Every row gives one point. Each copy is the shape, with its points in the same order, stretched, turned, moved and blurred by noise. Say if it was mirrored as well.

Shape (8 x 3):
[[  14   33   32]
 [ -45  -64  -62]
 [-101  -18  -15]
 [  48    0   30]
 [   9   14   24]
 [  10   32  -20]
 [  -9  -62   26]
 [   8   27   15]]
Copy 1 (8 x 3):
[[ -41   18  -14]
 [  87  -92   -8]
 [  26 -121   10]
 [ -16   50   15]
 [ -16   16   -2]
 [ -11    0  -57]
 [  48  -13   73]
 [ -23   11  -16]]
Copy 1 is: only turned
Copy 2 (8 x 3):
[[-14 -22 -52]
 [  3 -56  79]
 [-64 -84  49]
 [ 30 -18 -37]
 [ -7 -21 -34]
 [-15  11 -11]
 [ 23 -79  11]
 [-22 -18 -33]]
Copy 2 is: mirrored

Shape (10 x 4):
[[-10  30  -1  12]
 [ 52 -62 -77  40]
 [ 44  -2  20  16]
 [-22  18  15  -5]
 [-11  25  15 -26]
 [ 28  -5 -12  20]
 [ 17 -55 -24  17]
 [ 26 -32 -10  32]
 [ 12  13   2 -22]
 [ -1  12  17   1]]
Copy 1 (10 x 4):
[[  29  -22  -14    6]
 [ -22   17 -121  -79]
 [ -12   30  -56   26]
 [  14    1   21   11]
 [  22   27   24    9]
 [   3   13  -60   -3]
 [ -43   14  -63  -37]
 [ -22    0  -72  -14]
 [  12   37   -7   -4]
 [   1   10  -12   13]]
Copy 1 is: mirrored
Copy 2 (10 x 4):
[[ -3  -8  -4  37]
 [-18   4 -86 -57]
 [-30 -41  -8  -2]
 [  3  12  20  20]
 [ 20  -4  34  15]
 [-13 -20 -30   4]
 [-29  25 -41 -44]
 [-45  -7 -34 -21]
 [ 25  -9  21   5]
 [-15 -11  10  19]]
Copy 2 is: only turned
Copy 3 (10 x 4):
[[-24  18  -7  34]
 [ 85  32  91  -7]
 [ 46 -11 -26  14]
 [-44   3 -14  14]
 [-50  12 -33 -19]
 [ 29  10   4   6]
 [ 38  -1  49 -13]
 [ 44   0  19  15]
 [-18  14 -16 -20]
 [-21   3 -23  14]]
Copy 3 is: mirrored
Copy 4 (10 x 4):
[[ -19   -8   22    8]
 [  24  -30 -115   33]
 [  21   -3  -15   52]
 [ -11   -2   20  -15]
 [  14   -7   18  -32]
 [   8  -19  -22   28]
 [  11    8  -64    3]
 [   9    7  -45   31]
 [  27  -18    0  -12]
 [  -5    3   10    6]]
Copy 4 is: mirrored

Shape (12 x 8):
[[  0 -21  31   6 -43   9 -11  42]
 [-35 -35 -29 -11  23  43  34  -4]
 [ 17  69  80   8 -45  -8 -42  37]
 [-60  -5   6 -18 -23  13 -14 -54]
 [-43 -30 -27   9  38 -26  -2 -31]
 [  8 -12  25 -29 -11 -26  24 -52]
 [ -3  42  -7 -15 -56  -1  -8  13]
 [-14 -50 -45   9  58  -1  35 -26]
 [ -7   8  17  10  29  12  37 -16]
 [-69 -43  -7   2  23   1  34  -1]
 [-54   0  -3 -39  -8 -18  25   9]
 [ 19  35  53 -69 -26   8 -50  25]]
Copy 1 (12 x 8):
[[ 35  12 -27  14 -41  56 -10 -37]
 [-17  -8 -25 -62   3   9   9  22]
 [ 40  45  43  95 -39  49 -31 -31]
 [ -4 -37  78 -38 -56   9  16   0]
 [-61 -43   4 -35 -55 -11 -20   8]
 [ 10 -87  51 -15  -7  20 -42  -6]
 [ 42   9  16  19 -15 -14  11 -39]
 [-68 -49 -38 -54   0  -3 -17  26]
 [-27 -22   0   1   8  23 -11  34]
 [-10 -34 -44 -46 -46  11   1  30]
 [ 41 -21 -13 -30 -33 -18 -21  12]
 [ 52  44  70   9 -18  36 -79 -17]]
Copy 1 is: only turned
Copy 2 (12 x 8):
[[ 43 -30 -13  34  39  37  45  -5]
 [-54  18 -19  -6   2  33  33  60]
 [121 -58 -10  -3 -19  56  -5 -58]
 [ -7 -48 -19  23 -19  34 -26  11]
 [-26  13  32  22   2 -30 -27  29]
 [ 43   4 -41  47 -24 -12 -15  18]
 [ 44  -8 -26  27  15  68 -24 -21]
 [-68  50  16   7  12 -39  14  51]
 [-10  19   0  -5 -32  17  21  27]
 [-22  -4  36  28 -13  22  21  85]
 [ 34  -2  -1  20 -14  46 -28  72]
 [108 -45 -67 -37   5  39 -33 -25]]
Copy 2 is: only turned
